Each row of a before or after table is a point. One or more steps were done to the points. Then noise was added and the rows were shuffled. The steps act on how far a point lies along the listed directions, d1 being the first. Name the steps. A step turns or swaps two directions, mirrors them in a line or flattens them onto one, adds a multiple of one to another, or multiplies one. Angles are multiples of 10 degrees, from the lower direction toward the higher: turns from -170 to 170, lines from 10 to 170 but not 90. Use the fewest steps. Two steps may share a direction if one is a turn and the other turns, adds or multiplies; they go together, in the order done. Otherwise the lowest direction goes first.
In the rows, zero is written as 128.

Directions:
(1): [111  81 133]
(2): [168 117 157]
Before, 9 rows:
[[ 94 146 108]
 [161 157 153]
 [169 117 167]
 [188 135 163]
 [177 114 148]
 [140 165 114]
 [123 173 118]
 [127 163 113]
 [ 95  94 131]]
After:
[[ 79 122 115]
 [114  85 141]
 [ 89 158 101]
 [ 71 145  85]
 [122  98 139]
 [112  87 124]
 [144 102 157]
 [158 160 149]
 [ 98 154  90]]
Steps: turn d1 and d2 by 160 degrees

Directions:
(1): [113 115 168 102  90 160]
(2): [143 165 106 148  77 133]
Before, 13 rows:
[[114 123 165 106 122 150]
 [116 130 141 125 141 125]
 [133 131 134 113 116 117]
 [147 173 108 143  79 131]
 [124 125 131 124 158 113]
 [109 118 130 110 127 130]
 [138 173 117 154  64 159]
 [111 112 153 110 157 135]
 [124 133 120 120 137 129]
 [131 131 159 117  97 135]
 [116  95 164 106 149 126]
 [120  84 153 124 133 126]
 [103 104 159  86 131 142]]
After (13 x 6):
[[100  90 165  97 191 128]
 [115  66 160 118 163 121]
 [118 111 141 113 175 116]
 [111 121 145 124 156 122]
 [ 94  88 162  80 168 132]
 [106  70 177  98 189 118]
 [121 130 123 117 137 127]
 [138 141 148 125  93 131]
 [158 218  89 181   7 162]
 [161 210  89 164  28 135]
 [116 115 165 107 141 141]
 [110 113 135 110 139 126]
 [134 134 133 115 112 114]]
Steps: multiply d1 by 0.7; multiply d2 by 2

Directions:
(1): [136 127 114 168 167 159 158 123 177]
(2): [ 88 115  98  76 117 162 128 109 153]
Before, 9 rows:
[[164 148 153 181 138  88 148 147 138]
 [ 98 126  47 122 168 179 155  86 191]
 [145 131 146 141 125 120 100 123 126]
 [ 77 116  81  42 115 157 127  85 144]
 [163 139 148 153 156 113 140 129 141]
 [147 146 139 137 134 149 114 127 140]
 [147 127 104 136 145 138 133 125 183]
 [170 146 148 175 140  88 128 154  80]
 [159 140 152 138 109  92 106 134  74]]
After:
[[109 135 135  72  79  90 114 131 113]
 [ 96 121  48 118 168 180 155  83 189]
 [126 122  97  95 119 137 120 114 172]
 [122 130 139  75 113 115 113 116 119]
 [126 137 136  93  94  94 101 143  58]
 [157 142 152 137 106  94 106 133  70]
 [154 135 106 193 198 151 174 108 178]
 [133 142 134 108 118 153 106 122 133]
 [132 125 146 125 115 120  95 120 123]]
Steps: swap d1 and d2

Directions:
(1): [155 169 123 130 105  87 137  75 129 122  83 102]
(2): [ 76 114  93 110 133 131 103  88 135 186 116 127]
(3): [146  89 125 138  65 119 129 155 129 155  90 164]
(4): [113 143 203 132 128 139 148 106 170 153 127 156]
Before (8 x 12):
[[114 145 153 147 153 150 142 114 129 120 152 112]
 [143 151 132 127 135 133 138 117 119  96 126  92]
 [ 92 171 119 120 170 127 124  98 139 128 131 156]
 [119 158 134 109 143 132 124  85 146 101 119 101]
 [135 129 136 122 109 101 106 109 130 155 117 123]
 [101 111  65 118 167 157  97 158 101 127 157 111]
 [131  71 160 142  43 119 137 148 127 187  72 203]
 [149 117 136 138  72 117 130 104 138 182  81 169]]
After (8 x 12):
[[132 128 116 148 146 143 134 142 112 101 154 104]
 [147 154 167 132 146 151 152 138 125  79 147 104]
 [116 167  73 116 128 104 108  50 125 159  81  89]
 [ 95 131 127 109 166 161 120 112 143 114 149 118]
 [ 96 107 137 113 126 126  96 110 139 178 134 137]
 [109  47 129 137  55 129 119 160 115 200  85 206]
 [ 65 138  68 109 174 136 100 106 119 151 136 148]
 [102  74 136 129 100 156 112 127 146 212 119 187]]
Steps: turn d1 and d4 by 120 degrees; turn d3 and d4 by 20 degrees; multiply d2 by 2.5

Directions:
(1): [126 149  98 123 195 150 155 145 127 171 160 141  89  89 103 117 155 152]
(2): [119 125 117 132 158 140 185 164 102  49 131 109 112 152 146 102 117 112]
(3): [118 148 182  95 155 150 147 145 146 124  71 172 153 133 159 143 159 156]
(4): [144 166 105 163 118 178 141  81 160 108  90  79 126 115 125 135 126 166]
Before:
[[134 127  91 173  88 134 150 106 112  32 120  62 128 178 153  84  90 108]
 [118 139 112  99 159 140 149 140 102 145 159 145  87  98  91 115 175 140]
 [140 111 159 133 120 120  95 114 117 140 111 145 155 141 132 136 135 121]
 [111 105 131 116 126  76  54 121 101 230 194 145 135 114 101 138 112  88]
 [152 105 116 130  82  81  59 103 117 224 210 133 106 106  71 138 110  85]
 [127 128  95 135  99 120  85 107 141 174 172 109 102 103 106 133 100 116]
 [145 121  81 190  39  96  93  60  99  79 135  58 158 156 136 125  79  76]
 [131 192  83 135 187 179 169 118 148 139 105  75  96 103 124  96 145 162]
 [146 170 109 129 137 142 101 118 142 180 118 104 126  67 102 149 145 156]
 [101 110 107 148 112  92 119 145 108 167 170 158 120 120 122 131 136 113]
 [131 180 137 124 173 182 188 144 143 141  95 145  90 120 152 142 159 177]]
After:
[[131 142  76 171 135 150 178 125 110  44 136  66 107 159 140  72 104 122]
 [139 114 152 133 138 125 110 126 114 132 114 141 144 138 132 131 135 121]
 [120 135 134  99 118 131 119 116 115 153 134 147 116 110  98 134 170 142]
 [155 140 153 128  83 128  81  85 150 189 129 131 134 112  99 156 125 125]
 [135 139 129 126 125 132 140 139 124 166 135 149  96 131 137 140 137 135]
 [109 133 127 145 109 112 126 131 128 157 124 158 133 121 136 145 143 136]
 [129 142 112 134  95 141  92  96 159 160 132 102 118 107 121 144 107 133]
 [111 137 162 114 121 113  67 100 131 200 123 142 162 124 129 155 129 123]
 [149 149 116 130 101 117  75 108 138 175 118 102 140  80 104 153 132 140]
 [135 162  84 136 137 136 117 105 139 163 130  75 113 109 118 105 126 130]
 [139 155  70 187 105 139 153  78 102  60 125  60 134 136 137 115 103 106]]
Steps: turn d1 and d2 by -30 degrees; multiply d1 by 0.4; flatten d3 and d4 onto the line at 130 degrees

Directions:
(1): [157 138 122 165 144 118 150  86 116 121  81 140 168 151 136 166 120 150
 175 186 136 184 132 132]
(2): [107  88 120 124  65 171 149  92 110 145  70 121 116 118 118 150  73 138
 107 115 100 112 152 104]
(3): [115 144 186 131 134 148 134  80 135 127 182 113 137 117 130 132 124 166
 156  64  89 178 140 121]
(4): [128 123 141 116 130 112 142  86 105 173 124 141 133 153 125 130 144 180
 132  91 216  82 112 135]
(5): [111 148 148  85 111 168  97 162 161 107 128 100 171 141 157 133 116 158
 114 155 181 143 162  81]
(6): [120  81 125 130 118 122 121 165 144 143 110 190 150 166 111 111 149 119
 159  89 119 160 101  60]
Before (9 x 24):
[[121 104 139 127 142 120 146  62 110 183 139 156 115 150 105 140 117 176
  146  73 133 114 121 148]
 [140  98 131 137 103 146 121 154 129 113 117 148 115 120 107 122 104 111
  142 127  68 149 124 119]
 [145 130 155 120 110 127 152  45  80 188 143  90 120 120 130 141 124 210
  110  93 194  83 158 159]
 [142 142 146 143 123 186 113 154 136  87 127  98 176 128 134 161 101 119
  129 149  52 207 155 114]
 [130  97 126 111  97 122 136 102  94 156  86 148 118 150 129 141 109 151
  120 107 168  70 124 143]
 [160 153 121 164 158  99 131  64  85 164  95 124 128 156 130 146 144 183
  164 128 206 116 117 154]
 [135  73 142 112 110 112 150  70 117 178  80 143 164 145 122 141 138 186
  152  94 199 118 109 100]
 [122 137 135 137 135 139 118 150 125 108 129 134 163 136 131 144 125 112
  147 139 110 185 124  88]
 [127 145 135 117 154 102 127 132 136 155 136 149 148 173 129 117 152 189
  150 103 232 113 108 141]]
After:
[[113 134 167  93 158 143 107 110 151 159 181 135 152 156 131 121 125 185
  145  86 147 154 138 116]
 [106 141 159 139 107 161 148  69 133 128 142  96 123 114 120 144  85 184
  145  78  82 169 154 148]
 [135 145 162 160 128 156 115  79 132 127 119 121 156 142 138 151 119 182
  182  85 104 217 148  79]
 [151 131 120 106 127 128 100 181 129 113 129 130 126 133 126 114 134 132
  120 174 171  99 124 145]
 [150 116 187 152 148 108 140  82 112 166 187 147 144 141 113 115 169 176
  177  41 101 196 122 110]
 [132 152 177 114 147 128 105 133 143 103 189 126 138 131 140 118 138 133
  155  95  85 173 137 136]
 [134 153 192 112 159 123 128  77 152 112 183  69 166  97 150 144 139 178
  164 110 130 186 140 137]
 [135 145 108 136 128 128 131 118  90 125  98 108 140 120 132 152 113 127
  113 170 168 111 130 143]
 [173 126  85 147 150 114 133 140  83 149  76 136 154 165 122 156 139 124
  113 187 192  84 106 176]]
Steps: turn d5 and d6 by -140 degrees; turn d1 and d5 by 20 degrees; multiply d2 by -1; swap d3 and d4

Directions:
(1): [116 109 116 133 127 115 123 112 109  75 126 175 130 138 133 108 118  98
 106 126 107  74 116 146 109 108 198 148 110 173 103 150  74 146 169  91
 110  90 136 134  62 136  74  92 166 151 141 141]
(2): [125 137 135 106 128 122 107 178  96 157 156  95 117 125 124 127  68 128
 120 131 131 143 173 151  99 144 142 137  86 147 165 127  86 106 158 124
 110 143 108 150 157 203 136 147 148 174 157  42]
(3): [139 139  82 151 129 191 128  93 118  95 138 180 137 113  98 113 129 155
 137 173 155 202  94 111  99 143 110 121 170 140 122 150  78 133 105 151
 140 133 141 142 169 127 112  94 133 161 194 109]
Before:
[[129 125 158 114 133 104 121 148 126 161 135  85 122 119 131 149 126 124
  125 116 119 128 154 128 126 130 117 127 116 114 133 119 152 126 126 132
  122 152 117 126 132 148 151 165 127 119 107 114]
 [135 134 135 123 135 127 121 139 117 150 132 113 123 127 115 135 127 130
  130 126 141 139 141 133 129 129 111 118 113 119 141 137 126 120 125 142
  125 138 122 131 145 151 132 140 120 126 134 114]
 [116 118 190 100 114  50 127 171 156 182 123  64 116 143 159 145 142  98
  129  80  81  42 170 147 177 117 144 131  75  96 123 102 195 128 152  97
  120 111 114 106  74  95 157 163 112  75  40 169]
 [126 127 125 119 136 113 126 139 131 139 125 109 130 128 122 134 127 127
  139 110 122 136 139 131 121 134 110 134 127 131 149 127 140 125 130 132
  129 145 117 122 142 141 148 138 126 138 120 118]
 [134 141 128 126 126 138 132 142 140 151 129 114 131 127 115 133 123 152
  135 144 138 153 119 120 129 134 116 129 137 112 133 126 137 123 121 151
  125 131 115 124 157 132 134 133 108 135 135 109]
 [105 119 140 123 119 102 122 142 119 113 132 138 125 148 133 115 113 104
  120 105 117  86 143 149 127 123 173 138  92 154 125 137 106 159 160 110
  112 121 119 141 103 152 106 128 148 135 119 124]
 [128 135 123 116 119 124 125 144 117 133 141 138 135 130 134 117 110 128
  118 117 117 111 129 138 111 135 152 124 115 141 137 130 112 119 138 108
  114 124 125 134 124 143 112 120 147 136 135 112]
 [122 136 142 117 140 121 123 141 136 159 137 106 116 135 146 131 111 128
  139 116 127 132 140 136 128 137 115 132 114 118 138 115 155 107 131 133
  120 141 117 133 138 141 142 149 121 131 116 108]
 [107 114 108 133 116 134 136 123 103  75 131 184 117 148 130 106 114  96
  109 124 109  90 117 146 107 121 194 154 120 173 108 148  67 142 171  95
  113  90 135 136  73 135  82  86 180 154 147 144]
 [129 118 128 132 136 127 131 117 119 100 120 153 133 132 140 115 115 116
  124 129 126 119 133 120 108 122 162 135 128 144 116 152  81 138 141 121
  121 123 128 122 105 128 100 105 144 149 139 121]
 [125 126 134 124 127 114 115 144 133 137 135 104 132 125 127 134 116 108
  128 120 111 121 153 142 128 134 135 150 110 134 135 115 121 117 147 122
  122 119 113 128 126 140 134 150 139 126 113 119]
 [125 124 148 124 124 107 115 137 119 124 126 108 128 132 142 136 128 114
  115 115 100  87 147 139 129 118 155 142  93 140 130 128 121 132 145 100
  105 113 121 125 102 145 111 131 136 131 117 128]
 [127 114 121 132 116 129 122 115 118 100 122 155 139 127 133 127 114 114
  105 136 115 105 113 145 122 121 167 132 126 152 118 134  99 131 149 119
  112 120 139 129 102 138 100 106 147 143 133 127]
 [129 122 125 125 130 141 135 116 136 118 126 145 136 127 129 136 143 133
  126 138 132 130 115 120 125 143 117 137 140 136 130 132 134 128 113 128
  132 121 130 127 121 112 133 115 131 133 131 137]]
After (14 x 48):
[[126 127 134 127 131 123 115 146 131 136 141 107 131 121 124 133 106 110
  130 125 114 130 155 140 119 139 137 152 107 137 140 118 112 112 150 126
  121 122 114 132 136 148 133 151 146 136 126 110]
 [116 127 183  89 113  64 114 195 136 190 140  57 112 141 152 142 106 106
  125  95  86  61 190 156 152 129 148 136  57 110 144 103 161 117 165  99
  115 117 104 121  98 140 158 169 126 109  69 113]
 [142 137 118 133 136 151 125 117 121 133 127 134 129 119 106 129 138 140
  134 141 152 164 121 121 125 130 103 114 132 118 134 144 116 125 116 155
  126 141 131 131 153 140 125 126 120 133 148 121]
 [122 121 162 106 124  88 106 167 111 142 134  82 124 138 150 137 108 108
  109 105  95  71 176 149 128 123 164 147  66 144 146 126 118 125 166  91
   95 121 107 131 105 174 116 148 140 141 110 100]
 [137 128 131 131 138 136 128 124 120 138 137 113 129 112 119 140 134 136
  129 140 131 163 134 116 114 138 105 123 141 118 129 128 128 131 112 145
  135 151 124 131 149 142 143 148 129 131 139 110]
 [119 112 154 111 115  87 118 154 116 132 126 115 133 135 150 136  94  98
   93 109  98  64 150 165 130 117 181 140  85 152 135 121 116 119 173 102
   98 122 123 130  83 161 112 132 149 142 102 110]
 [124 135 133 110 118 109 121 158 111 147 144 123 130 134 137 118 101 124
  114 112 112  98 138 147 108 136 159 126 101 143 145 127 113 117 141 106
  111 126 117 134 121 155 119 130 152 138 129 100]
 [131 130 107 129 136 134 129 123 133 125 124 130 135 127 113 126 132 137
  139 124 129 163 122 121 118 140 104 132 145 130 142 134 129 129 117 139
  138 144 119 123 152 132 143 124 125 145 137 125]
 [124 119 127 123 130 135 134 115 139 121 124 140 137 130 133 137 145 129
  127 135 131 120 121 120 131 141 121 135 137 134 130 128 143 127 110 127
  133 120 132 125 117 107 135 113 131 128 125 141]
 [140 143 107 145 126 167 139 111 143 130 125 147 137 126 102 128 144 163
  141 162 148 178  88 107 126 136 106 125 167 111 118 136 130 131 101 160
  136 130 127 125 162 111 121 115 105 136 154 127]
 [124 117 157 114 136  90 123 150 115 123 121 114 130 141 154 123 100 101
  117 104 113  84 161 135 115 122 174 142  90 140 128 141  96 135 160 108
  109 122 118 120  86 148 110 131 148 144 109 110]
 [ 93 105 169  91 115  50 122 197  92 133 137  97  99 166 163 126  72  63
   91  72  76  10 189 185 121 112 225 167  38 169 140 123 105 122 219  66
   83  93 104 134  37 185 106 137 187 145  83 111]
 [129 140 115 130 143 147 125 120 134 144 138 137 121 128 133 123 118 139
  142 136 141 163 120 125 119 142 105 130 136 121 131 125 138 111 115 144
  129 142 126 143 154 132 133 131 121 143 143 108]
 [100 119 164  99 118  66 115 184 111 137 141  98 112 154 144 123  86  91
  117  86 103  58 183 169 131 120 190 146  52 154 146 126 112 148 185  97
   96 126 103 142  97 185 118 153 155 139 101  96]]
Steps: add -1.5 times d1 to d3; turn d2 and d3 by 30 degrees

Directions:
(1): [122 138  92 126 136 115 152 185 123 160 132 156 162 152 116 127 136 159
 131  42 166 137 162 148  75 150 120 154 159  87 146 118 131 141 113 114
 136 137 165 118 153 157 170 160 162  75 173 127 127 165 117 147 164  75
 137 148 172  90 160 153 137 177 146 124]
(2): [138  99 182 101 107 183 148 133 112 119 110 108  94 101  89 136 125 122
 117 123  91 189 135 147 129 112 149 133 158 149 153 104  92 136  93 103
 137 156 148 173 129 206 103 163 124 129 158 131 117 113  98 143 179 102
  79 128 176 162  92 119 122  63 137  98]
(3): [149 171 166 165 164 165 154 137 149 129 185 120 128  85 127 111 139 140
  93 106 105  85 165 124 114 132 167 145 137 145 129  88 127 170 127 161
 127 140 134  91 140 103 113 222 168 154  92 127 129  87 148 146 146 177
 180 125 104 128 131 152 150 113 172  94]
(4): [176  81 121 108 131 114 127 143 157 118 139 162  78 148 114 100 106 134
 135  66 165  56 125 127 184 132 101 132 139 123  98 161 119 172 117 117
 181 177  94 155 116 163 166 109 122 150 107 155  79  96 112 100 127 144
 151 156 130 181 138 118  90 137 162 109]
(5): [ 79 173 101 139 128 136  98 117 134 129  74 137  86  73 102  81 149 122
 155 138 142 135 132 152 203 125 131 128 135 162 126 202  86 154  96 146
 104  95 185 125 123 120 181 135 171 136 124  94  90 150 181 124 144 126
 114 111 138  96 125 117 133 132 165 117]
Before, 10 rows:
[[110 118 114 111 104 130 132 161 136 123 119 143 105 139  97 126 149 124
  141  67 152 143 132 150 148 123 115 143 177 134 128 155 102 153 101 125
  160 122 136 131 117 181 162 118 132 116 150 145  82 121 127 121 152 109
   97 124 152 122 139 127  92 115 155 102]
 [147 128 138 148 142 113 164 142 114 153 170 124 184 171 162 175 137 120
  101 147 126 133 134  83  47 121 116 117  95  85 107  69 173  89 167 124
  120 109  92  98 129  67  80 116 107 136 118 116 178 116  94 148  72 153
  170 136  94 128 137 175 156 124  91 159]
 [108 135  77 127 114  85  93 122 131 130 131 144 162 179 169 139 107 119
  142 157 173 106 108  90 127 119  96 105  93 117 114 159 160 101 178 135
  110 107 108  98 125  52 144  68  96 121 106 126 159 159 158 104  70 136
  135 122  78 116 150 137 116 176 105 192]
 [107 174 155 119 108 192 144 119 122 121  66 108  83  66  89  93 151 122
  128 156 118 207 150 160 187 132 161 122 149 145 127 156  77 129  88 134
  102 134 173 178 113 198 156 171 169 144 148  70  67 118 138 143 163  94
   81 111 181 138 112  96 150  71 162  87]
 [125 117  72  86  98  66 106 149 103 151  91 134 160 195 145 154 106 145
  132 106 161 156  96 141 102 152  79 109 125  81 135 156 151  75 163  80
  126 106 122 168 122 138 162  34  94  87 186 125 139 186  99 117 111  63
   83 138 157 106 143 123 101 169  91 179]
 [117  75  59 117  83  54  99 163 122 164  83 195 179 223 144 146 121 139
  181  59 197 140 117 148  93 143  78 121 116  79 119 158 139  85 138  83
  136 113 128 134 144 165 186  45 110  73 180 134 119 183  92 120 102  56
   96 148 176 103 156 120 113 220  95 166]
 [126 145  98 127 115 128 148 189 116 178 104 143 135 130  64 109 143 175
  125  50 152 157 160 167  97 155 148 164 165 113 157 129  95 135  92 102
  143 145 204 126 151 175 176 204 173  98 169 128 113 159 112 172 186  60
   96 161 193 111 147 153 141 158 156 109]
 [133 120  91 136 131  85 122 135 143 131 148 150 156 158 181 158 124 128
  134 128 143 109 113 115 101 143 103 109  97 105 112 134 179  93 169 150
  102 116 105 106 115  98 109  74  94 115  98 134 154 151 147 118  76 153
  153 130  84 126 136 115 133 166  92 167]
 [100 162 136 137 150 157 129 133 123 139 102 136  99  81  97 120 169 154
  127 113 110 151 160 138 131 112 139 154 147 138 137 127 104 142 108 150
   87 106 198 117 138 137 151 174 175 113 133 102 119 147 132 147 159  95
  112 122 134  87 151 149 143 118 158 101]
 [128 122 150 141 135 134 128 108 133 122 159 114 145 108 150 126 127 119
  121 156 117  79 138  98 152 131 120 136  82 168 113 133 151 133 162 150
  129 137 110 118 126  84  96 133 118 171  90 124 125  88 127 131 104 175
  148 118  91 170  97 115 139 123 138 143]]
After (10 x 64):
[[171 101 139 141 146 107 169 151 124 150 183 141 168 190 155 169 126 124
  107 116 144 101 130  85  61 125 103 122 101  77  98  75 173 107 162 114
  146 133  77 109 123  84  95 109 103 144 110 133 159 100  77 137  69 158
  181 152  97 151 142 172 137 131 102 150]
 [117  71  71 116  83  62  86 138 126 148  75 183 158 206 144 139 111 122
  186  99 183 130  98 140 126 132  80 108 105 102 112 176 133  88 141  90
  137 109 116 139 132 154 174  30  98 100 158 134 113 167  99 108  88  84
   91 141 155 119 142 106 112 196  90 164]
 [143 112  89 133 129  80 122 140 147 128 149 156 151 162 174 155 122 131
  137 114 157  95 112 116 107 145  98 113 102 101 104 140 176 101 168 149
  109 122 102 106 115 109 120  72  93 115  95 139 142 147 145 117  78 149
  160 136  88 136 141 112 130 171  98 161]
 [ 96 130 116 118  99 135 124 149 132 117 111 128 102 123  97 124 157 120
  145  97 141 155 125 151 158 113 122 138 171 149 128 161  93 143 102 131
  148 106 142 129 116 168 154 116 134 121 141 135  85 124 141 125 146 115
   91 114 141 114 131 123 101 103 152 103]
 [ 93 189 159 124 107 193 150 116 111 125  70  97 106  70 101 111 158 121
  123 179 105 231 149 156 153 136 168 122 144 140 133 135  87 111  99 136
   87 120 178 169 120 189 134 181 168 136 156  65  90 124 136 157 162  88
   75 103 179 123 111 102 160  65 146  97]
 [113 136  74 128 117  83  93 126 130 136 132 154 165 185 171 139 107 125
  143 144 182 102 111  93 122 121  92 108 101 108 114 156 163 102 173 135
  117 112 109  96 123  59 148  68 101 119 108 130 160 158 155 104  71 130
  135 129  83 119 157 137 115 182 109 191]
 [129 126 133 139 140 129 130 126 134 137 160 126 151 113 144 119 128 123
  119 127 129  80 149 108 141 141 117 145  90 157 119 137 147 141 153 147
  134 140 121 117 135  96 112 146 131 157 104 123 121  94 127 132 114 163
  153 123 105 157 106 120 141 136 144 143]
 [124 143 120 136 112 138 133 154 116 160  97 120 126 117  72 117 138 156
  122 111 126 159 140 153 120 142 158 145 144 137 150 125  99 119 105 112
  128 135 184 127 139 151 145 184 151 130 147 123 121 139 117 165 167  88
   85 149 168 127 125 141 143 129 136 110]
 [133 109  77  84  98  66 101 133 109 140  90 129 147 190 146 153 101 139
  132 119 154 144  89 137 122 150  81 102 114  90 127 161 151  75 167  81
  128 112 111 177 116 134 153  23  84 106 169 129 133 174  98 108 105  74
   83 139 144 121 138 119  93 156  91 179]
 [102 159 148 138 151 160 129 122 116 134 113 123 113  82 108 135 166 147
  118 142  93 168 152 132 114 111 144 147 135 141 141 107 113 125 120 153
   83  98 185 113 136 124 122 172 161 117 129 103 136 141 127 149 151 100
  104 117 124  89 140 149 150 109 140 107]]
Steps: multiply d1 by 0.4; turn d4 and d5 by 30 degrees
